Each row is a point. A path goes straight from each point to the next, and from the last back to the first. The post is the endless flat space through its rows: a point in 2 columns, a line in 3, a plane in 4, and so on, so that a path can go around it. How many times does the path go around the post? Going back the other way cancels.

Post (1 x 2):
[[ 2.3 -1.6]]
Path (8 x 2):
[[  6.3 -10.2]
 [  7.0  -1.8]
 [  3.6   3.3]
 [ -1.0   1.2]
 [ -1.5   0.7]
 [  0.5   1.9]
 [ -4.7  -1.5]
 [ -0.4  -8.5]]
Times around: 1

Post:
[[ -1.8  -4.0 -11.0   7.9  -5.8 -10.1  -5.3   1.2   9.1]
 [  0.4  -0.4  -5.8   0.3  -4.6   3.9  -2.7   4.1   6.6]
 [ -1.1   0.7   4.6  -2.0  -6.6  -0.8  -4.1   3.6   2.0]
 [ -0.6  -1.6  -2.7  -5.6   3.3  -2.5  -7.3  -2.2  -1.4]
 [ -0.8   0.2   6.9  -0.9  -3.1   1.9   2.9  -5.8  14.8]
 [ -1.3   0.3  -8.4  -9.1  -3.8  -4.2   5.2  -2.7   0.3]
 [ -0.4  -2.4  -8.1  -0.1   4.9  -1.8   1.5   8.0  -3.6]
 [ -0.3  -2.9   1.2  11.6  -3.6  -5.9  -9.8  -3.7  -3.7]]
Path:
[[-5.2  3.4 -1.3 -2.6  1.1 -1.4  0.0 -3.1 -0.2]
 [-7.7 -3.0 -5.3  2.1 -6.0 -0.7 -2.1  2.2  4.6]
 [-5.7 -8.2  1.0  0.9 -7.6 -5.2 -3.8  1.4  2.5]
 [ 4.0 -6.2 -3.3 -0.1 -5.3 -3.0  4.9  1.8 -4.9]
 [ 2.1 -2.2 -7.0  1.5 -6.7 -3.1 -1.2  3.5  6.1]
 [ 1.6 -0.4 -6.0  5.9  1.1 -6.3  2.1  3.4  2.6]
 [-0.3  1.7 -6.4  1.0 -2.4 -1.8 -9.9 -0.6 -2.2]
 [-3.6  0.1  1.8  3.3  0.6 -2.1 -8.2 -0.4  5.9]
 [ 0.2  6.4  4.1  1.5 -1.1 -1.6 -9.8  8.8  1.3]
 [-1.3  4.1  1.3  1.8  1.0 -3.6 -1.8 -0.5  5.3]
 [ 5.1  3.7 -8.8  3.8  1.8 -4.3 -0.6  4.3  0.4]
 [ 0.9 -1.7 -1.6 -4.0 -1.7 -8.1  2.6 -0.8 -1.1]
 [ 1.1 -2.8  1.8 -4.0 -8.0  2.0 -1.2  6.9 -0.1]
 [-1.8 -4.3 -2.1  3.6 -4.6 -4.9 -1.7 -0.2  2.6]
 [ 0.9 -3.0 -3.7 -5.2  0.8 -2.7 -4.2 -0.7  8.5]
 [ 3.3 -1.8 -0.5  0.2  2.5 -1.8 -4.4  5.6  8.0]
 [ 0.5  3.1 -0.9  3.7 -1.6 -1.2 -1.7  2.9  2.1]]
Times around: 1

Post, 17 rows:
[[  0.6  -1.2  -1.3   1.4   7.8  -1.5  -0.5  -6.4   1.8   5.1  -3.6  -2.3
    5.5  -4.4  -2.4  -2.4  -1.8  -3.7]
 [ -0.1  -1.4  -1.3  -0.2   2.9   3.4   2.4   2.0   2.9   2.4   0.7   2.0
    0.6  -3.6   2.8   5.8  -1.4   1.7]
 [ -3.6  -2.8  -0.6  -4.1  -0.2  -3.0   1.2  -1.5 -12.1   6.8   2.8  -5.5
   -2.3   0.0  -1.1  -2.6  -3.0   0.2]
 [ -1.0  -1.2   4.0  -1.0  16.1   0.6  -0.4  -2.4  -7.7 -12.6   2.8  -1.6
    0.0   0.3   0.1   0.3  -2.0  -2.4]
 [ -4.6   3.1  -1.2  -3.5  -1.0  -0.2  -0.8   5.6  -1.4   4.3  -9.5  13.4
    2.6   0.4  -6.4  -6.2  -6.3   6.5]
 [  5.7  -1.2  -3.6   2.1  -2.2  -7.4   4.0   2.0   2.6  -6.6  -4.5  -7.4
    0.0  -4.9  -2.2  -3.0 -12.1 -11.2]
 [ -6.6   1.9  -3.6  -5.4  -4.4  -2.3  -4.7   6.7  -7.3   0.8   3.2  12.5
    9.2   2.6  -3.9  -1.9  -1.3   2.3]
 [  2.1   1.1   1.8  -8.4  -1.8   1.1   0.1  -9.2   1.3   4.0  -3.0  -0.4
    1.6  -0.9   1.0   3.0   0.4   5.0]
 [ -9.3   0.7  12.3   0.0   4.2   3.6   9.6  -5.0  -6.4   7.6   4.2  -1.0
    1.3  14.4   8.5  10.8  -9.2   1.1]
 [ -3.4   0.0   6.6   1.0  -1.8 -11.1   3.5   4.5  -6.3   3.4  -3.2   1.9
    2.8   7.0   5.0   7.3  -2.3   2.9]
 [  0.6  -2.6  -3.0   3.1   3.4   0.7  -0.9  -3.0   1.4  -3.3  -5.0  -4.8
   -5.1   1.2  -0.8  -3.5  -2.2 -14.5]
 [  5.2   2.4   5.1   1.8  -1.8  -1.4  -5.6  -0.2   2.0  -2.0   6.8   1.6
   -0.2   0.2  -7.8   2.3   0.7   5.0]
 [  1.7   4.7  -3.0  -1.4  -1.8  -7.2   4.8  -2.4   3.8   1.6   5.6   7.1
   -3.9   0.2  -3.8  -2.1  -0.8   3.4]
 [ -1.0  -2.2  -2.2  -5.3   8.4   2.7   1.3  -2.9   4.4   6.7   1.0  -2.5
    1.1   9.4   4.5   3.0  -5.2   3.3]
 [  0.7   8.2  25.1  -0.1   3.2  -5.4   0.7   5.1   3.5  -3.2   4.6   5.5
   -0.2   5.5  12.4   5.1  -7.2  -0.9]
 [ -0.8   1.1   2.2  -2.6  -0.8   1.8   6.4  -0.7   1.3   3.1  -1.1  -3.3
    4.4   1.3  -1.0  -4.3   2.0   3.2]
 [ -1.0  -2.4  -3.2   1.6   1.1   1.6  -1.5  -7.9   4.4   1.2  -1.6  -1.8
    1.2  -1.6   4.2  -3.8  -1.4   6.6]]
Path, 16 rows:
[[-2.4 -3.5  1.6 -3.0  2.8 -0.6  1.5 -6.3 -0.9 -1.8  2.9  6.5  0.3 -2.3
   0.5 -1.6 -3.1  0.1]
 [-2.3  0.4 -0.5 -2.7 -1.0  2.5  3.2  5.0  6.8  3.8  3.5  6.1 -3.6 -0.1
   0.8  9.1 -5.2  4.3]
 [-7.3 -1.9  2.4  4.8  3.3 -3.1  0.6  1.3 -6.6 -0.5 -0.6 -5.2 -2.6 -1.9
   0.8  4.4 -1.0 -1.5]
 [-1.6  8.3 -2.0 -6.0 -3.2  1.5  6.9 -5.0 -4.1  0.7  0.1 -4.5  4.9  1.1
  -3.6 -3.1 -4.8  2.4]
 [-6.5  1.7 -0.4 -6.5  2.3 -5.1  6.1 -2.6 -7.6  1.7  0.5  2.4 -3.4  4.9
   4.2  2.2 -3.9  3.7]
 [ 2.5  1.7 -1.2 -6.5  6.0 -1.8  2.5 -8.1  3.4 -2.5  1.2 -3.3  0.9 -1.3
  -5.0 -0.2 -6.4 -2.4]
 [-7.7 -4.7 -2.3 -2.6  7.3 -2.1 -0.1 -3.1 -0.1  5.1 -6.2 -0.5 -1.2 -5.0
   1.8 -2.4 -1.9 -0.7]
 [-4.0  3.0 -2.3 -6.2  4.7 -0.7 -1.3 -5.4  1.9 -2.1  6.4  2.9  0.0  1.5
   3.4  4.7 -6.8 -1.2]
 [-1.6  7.4 -4.5  0.4 -0.7 -0.7  0.6 -5.6 -3.3 -3.0  4.6 -1.6 -3.0  1.0
  -3.2 -8.7  0.3  1.2]
 [ 6.0  6.6  3.6  1.8  2.1 -5.9  2.6  2.3 -3.4  1.1 -0.1  1.6 -4.8 -2.9
   3.7  3.7 -6.8  1.2]
 [ 6.0  3.3  2.9  3.2 -1.8  0.9  6.3  2.0 -3.2  1.6  0.5  0.8  2.5 -0.6
  -1.6  6.5 -1.3 -4.2]
 [ 0.3  3.9  0.3  5.9  1.9 -9.5  0.8 -5.7 -7.3  0.1  3.4 -2.3  0.1 -0.3
  -0.3  0.9 -3.2  2.0]
 [-3.9  4.4 -3.7 -3.6 -0.4  0.0  0.7  0.7 -3.4  0.7  0.8 -0.7  5.1 -1.8
  -4.2  2.6 -4.9  2.1]
 [ 0.6  4.3  0.2  4.8  2.2 -4.0 -1.0  5.5  3.2  1.6  0.2  0.6 -0.6 10.1
  -4.2 -3.9 -4.0 -1.3]
 [ 5.6 -1.1  4.3  0.2  2.5  2.6 -5.4 -8.2 -1.4  3.3  1.4 -5.6 -1.8  0.3
   0.9 -2.3  0.6  2.0]
 [ 5.3 -4.9  1.3 -2.6 -0.9 -2.4  2.4 -2.0 -3.4 -4.0  0.2 -6.4  2.9 -2.5
   5.5  5.9  0.5 -1.3]]
Times around: 1

Post:
[[  1.9  -0.4   8.9   1.1   2.1   0.2   0.2  10.1  -3.3   5.1  -0.5   8.9
   -0.9  -2.1   1.8   3.8  -3.6  -2.7]
 [ -3.1  -4.3  -5.8   0.7   1.3   2.2   4.2  -7.8  -2.1  -4.8   0.4   4.1
   -1.2   4.8  10.3  -6.2  -3.4   2.5]
 [  0.1   2.0   1.6  -2.4   1.8   1.2   1.7   9.7   1.0   6.0  -1.5   6.0
   11.3   7.6   5.3   2.1   4.8   2.1]
 [ -0.6  -0.6   4.2  -1.4   5.5   6.5  -3.9   3.5  -3.3   4.4   5.0   1.6
    1.6   1.8   0.8  -1.2   4.7   0.4]
 [ -3.3   0.3  11.0  -5.0   4.0  -3.1   3.0  10.6   3.5   7.3  -4.0   3.8
    1.7   4.5   8.5  -1.7  13.5   4.6]
 [ -3.3  -0.7   8.1   2.1  -2.3   3.5   3.1   9.9  -1.3   4.6  -2.5   1.2
    0.3  11.8   2.8  -2.4   5.2  -1.7]
 [  2.3  -7.3 -15.3  -0.8  -1.4  -1.3   7.1  -5.2  -1.1  -0.8   1.5  -4.7
   -0.2  -3.4  -5.2  -0.7  -2.0  -6.1]
 [ -0.1  -1.2  -3.1   2.1   4.5  -2.3  -2.9   5.0  -1.2  -8.9   2.9  -2.4
   -3.1   4.7   9.7  -1.3  -2.3   2.0]
 [  3.1  -2.2   0.3   5.1  -0.6  -4.6   0.1  -3.6   4.8   6.8   1.9  -4.0
    4.8  -1.4  -1.5   1.2  -4.5  -4.0]
 [ -2.4   4.5   6.0  -8.0   0.2  -3.5  -7.0   8.6  -1.1   8.4  -4.4   6.4
   -2.9  12.1  11.7  -1.0   8.3   2.2]
 [  2.9  -2.5  -1.4  -3.1  -6.4  -3.1  -0.5  -5.3  -0.3 -10.8   3.0   0.0
    2.7   1.2  -2.3  -1.4  -1.7  -1.1]
 [  6.0  -4.8  -1.7  10.0  -8.1   3.1   0.7   1.4  -1.5   6.5   2.1  -0.2
    5.7 -12.3  -1.1   9.3   3.6 -10.1]
 [ -3.2  -0.8  -3.4  -5.8   3.2   2.9   2.2  -4.5   5.8  -7.2  -1.2   0.2
   -4.1   7.6   6.0   3.1  -2.0  -2.8]
 [  5.9  -5.3  -3.3   7.8  -0.1  -3.1   4.7  -1.6  -0.7   5.7   7.5   3.8
    0.9   1.2  -3.6   7.8   5.3  -5.1]
 [  2.5  -4.4  -8.5   3.8   4.0  -0.6  -1.4  -6.2   2.3  -6.9  -7.3   1.1
   -0.8   5.1  -1.5  -2.7   1.7   0.3]
 [  6.9  -6.7   2.3   5.5   0.5  -0.8   4.4  -2.3 -10.2   6.4  -1.3  -3.5
    7.8  -5.0  -2.3  11.6   1.5  -9.0]
 [ -4.1  -3.3  -4.8  -2.5  -0.8   1.8  -1.5  -2.3   1.7  -7.3  -1.5  -1.8
   -7.7   7.1   5.1   0.8  -5.1  12.6]]
Path (17 x 18):
[[ -0.3  -0.7  -4.4   4.3  -0.4  -1.2  -4.0  -4.1  -2.3   3.1   1.5   2.8
   -0.2   5.6  -0.7   1.6   2.8   5.0]
 [  1.3   4.3   2.7   3.0   3.9   1.1   6.2   0.6  -1.6   0.5  -4.8  -2.8
   -2.5   4.6  -0.6   2.4  -2.2  -9.1]
 [ -3.9   2.3  -4.6   1.7   3.2   1.3   5.4   2.5   1.6   2.0   0.8   0.5
   -2.0   0.8   0.8   0.9   1.4   5.2]
 [ -2.5   3.1  -0.9  -3.4  -3.8  -2.6  -2.5   2.1  -2.8   1.4   4.8   3.9
   -1.5   4.5   0.5   6.0  -6.5   1.2]
 [ -2.4  -7.5  -0.1   0.5   5.5   2.0   4.1   1.1  -5.7  -4.4  -3.0   1.1
    5.2   5.6   1.1   7.6  -0.3 -10.2]
 [  3.9  -4.4  -5.5  -0.2   4.7  -3.5  -6.4  -5.2   3.2  -2.1   4.5   4.6
    1.8   4.3  -0.5  -1.3  -4.2  -2.5]
 [  6.6  -3.0   6.3  -7.2  -0.8   1.5  -1.4   4.7  -0.6  -6.7  -3.4   3.2
   -1.9   9.6   3.0   3.5  -0.4   2.2]
 [  6.9  -2.9  -2.0   2.3  -1.4   0.1   5.1   3.9  -6.7   1.1  -5.1   2.1
   -1.4   4.5   3.2   6.6   0.7  -2.1]
 [  2.9   3.1  -3.8   2.2  -0.2   1.1   5.0   2.4   3.9   0.1  -0.9   1.9
    0.3  -0.1   1.9  -1.4   7.6  -1.4]
 [  5.6  -0.9  -4.5   2.7   4.6   3.4  -1.5  -0.9   4.6  -0.9  -1.3  -0.9
    0.2   1.8   1.3   2.3  -2.9   2.4]
 [  1.7  -5.7  -3.2  -2.9   4.8  -1.4   8.0  -1.1   1.1   2.6   3.9   1.1
    1.6   2.0   4.6  -0.7   7.8  -2.7]
 [  2.4  -4.9  -2.6  -5.8   4.1   3.2   1.8   0.3  -6.0   0.9   3.3   5.8
    6.3  -4.2   5.6   2.7   1.5   1.6]
 [  2.6  -2.3  -4.1  -5.4  -3.6   1.4   1.9  -1.0   4.7   0.6   5.2   2.3
   -0.6   2.7   0.3   4.6   0.6  -2.2]
 [  6.5  -0.5   0.6  -3.4   5.1  -1.0   2.3  -8.4   1.2  -3.0  -8.9   2.1
    1.4   0.4  -3.1  -3.7   6.0  -2.7]
 [  0.4   3.1   4.6   2.2  -5.4  -2.2  -4.3  -3.0  -3.1   2.3   2.5  -3.3
   -2.6  -1.0   9.8  10.2  -8.4  -2.6]
 [ -4.5   0.4   1.6   6.3  -0.1  -0.7   4.4   1.6  -0.2   1.6   2.4   5.4
    1.0   2.5  -0.8   0.3  -3.1  -0.2]
 [ -3.4  -1.9   3.4   2.1   2.6   3.0  -4.2   4.3  -1.4   4.7  -3.8   3.2
    1.6  -1.0   0.1   1.3  -0.2  -1.3]]
Times around: 1

Post, 17 rows:
[[ -5.6   5.3  -3.8   5.3   3.1   4.6   0.1  -8.3   0.9  -4.2   6.1  -0.6
   -1.1   6.1   4.1  -4.2   2.6  -1.0]
 [ -1.5  -1.4  -3.0  -3.0  -6.4   1.7  -2.6  -0.1  -3.8   5.7   5.4   3.8
    1.5 -11.1  -1.3   4.1   8.4  -5.1]
 [ -7.9  -1.3   4.7  -3.2   1.5  -9.3   3.3  -2.6  -3.7  -0.6   5.8  -0.6
   -0.2   0.5  -0.6   5.8   0.1   1.9]
 [ -5.6   3.1  -8.2  -3.6  -2.7  -2.4  -1.4   7.8   4.3  -1.5   8.2   1.1
    0.9   0.0   0.3   7.7  -1.3  -1.7]
 [ -0.7   2.1  -5.9  -3.6 -10.1   5.1  -2.5  -0.2   6.0   2.3   5.0  -0.4
   -1.0   1.4  -4.9   8.9   5.5  -2.3]
 [  5.8   0.7  -3.9  -1.6  -7.5   2.4   8.5  -2.3   3.0  -6.7   2.1   2.8
   -7.5   5.9  -6.0  -6.8   5.6  -0.3]
 [  0.0   0.3   3.2  13.3   4.7  -2.1  -2.7   2.5  -0.2   4.4   0.4  -4.4
    4.9  -1.7   7.0   0.6   3.6   5.3]
 [  1.7  -3.1   0.3   5.7   6.8   1.2   3.0  -1.7  -3.3  -4.0   3.2  -4.3
   -3.2   1.4  -0.8   0.7  -4.7   6.5]
 [  3.5   2.8  10.9   4.6   6.2   0.6   2.0   6.6  -1.0   3.6  -2.7  -0.9
    1.1  -0.9  -4.1  -4.6  -2.6  -4.4]
 [ -3.2  -5.0  -4.0  -6.4  -4.5   3.0   1.1  -0.2  -4.1   0.6   1.1  -0.6
    5.2   1.4   0.0  -2.7   1.9  -1.0]
 [ -6.2  -2.6   0.1  -4.5  -2.7  -0.4   1.6  -3.0   2.4  -1.6  -7.5   7.0
   -2.4  -0.6  -1.5  -1.9   5.4  -4.3]
 [  6.0  -3.0   1.9   0.0  -1.5   0.3  -3.3  -0.7  -6.5   6.0   0.5   0.8
   -1.1   2.9   3.2   2.0   0.2   0.1]
 [ -4.2   0.1   9.2   9.0  -9.3  -0.4  -0.2  -1.2   7.8  -0.6  -0.1   2.6
    5.3  -3.7   6.6   2.9  -0.5   1.8]
 [ -2.4   2.4 -12.5   0.2  -1.8  -1.2   6.2  -4.1   2.8  -1.7   2.9  -0.8
    5.9   3.7   1.0   2.7  -2.7  -6.1]
 [  0.5   0.3  -6.8   4.7   0.5   5.0   5.5  -2.6   2.9   2.5   0.9   2.2
   -2.3   4.0  -5.6 -10.8  -3.1  -1.2]
 [ -2.8  -2.3   4.6  11.0   4.3  -9.7  -3.5   1.2  -6.7  -0.8   4.4   1.7
    8.9  -3.1  -3.4   3.0   2.3  -1.7]
 [ -4.2   8.2  -3.7   4.5  -2.4  -2.8  -5.3  -3.1  -0.2  -1.2   2.7  -2.5
    0.3  -3.6   1.1  -3.4  -0.8  -0.7]]
Path, 8 rows:
[[ -4.2   3.6   5.3   3.6  -2.1   0.3   3.7  -2.5  -0.1   1.7   2.6   0.1
    0.6   4.0   2.4   6.6  -5.4   1.7]
 [ -6.5  -3.7  -5.9   6.6  -6.2   5.9   2.9  -4.5  -0.5   5.0  -3.5  -1.4
    3.4  -4.5   4.6  -3.7   4.3  -1.0]
 [  3.5   1.1  -5.6  -3.0  -0.8  -3.9  -1.7   4.5   1.3  -0.3   6.4  -5.2
   -2.6   1.7   2.0   3.2   2.1  -5.3]
 [ -2.6   2.2  -8.3  -4.9  -5.8   0.6   2.5  -3.1   7.6   3.9   6.0  -3.2
    2.1  -2.9   2.7   1.5 -11.9  -0.8]
 [  7.8   1.6  -5.0   7.7   1.1  -8.5   9.7  -1.1  -3.7   2.1   9.7   1.5
    4.6  -5.8  -6.6   3.0  -3.5  -0.1]
 [  3.3   5.0  -5.1  -4.1  -3.6   3.9   1.5  -3.2  -1.5  -7.7  -0.8   1.1
   -8.2  -0.3   1.4   0.8   3.8   4.2]
 [ -7.6  -0.8  -2.7   0.3  -8.4  -5.8   0.6   0.1  -6.4  -3.0   4.8   0.7
   -0.3  -1.4   2.4   4.8  -5.4   4.2]
 [ -9.9   5.0   2.8   4.2  -2.0   4.7   1.5  -6.5   5.3   5.5  -4.9   4.3
   -2.2  -2.4   6.5  -1.7  -0.4  -4.3]]
Times around: 1
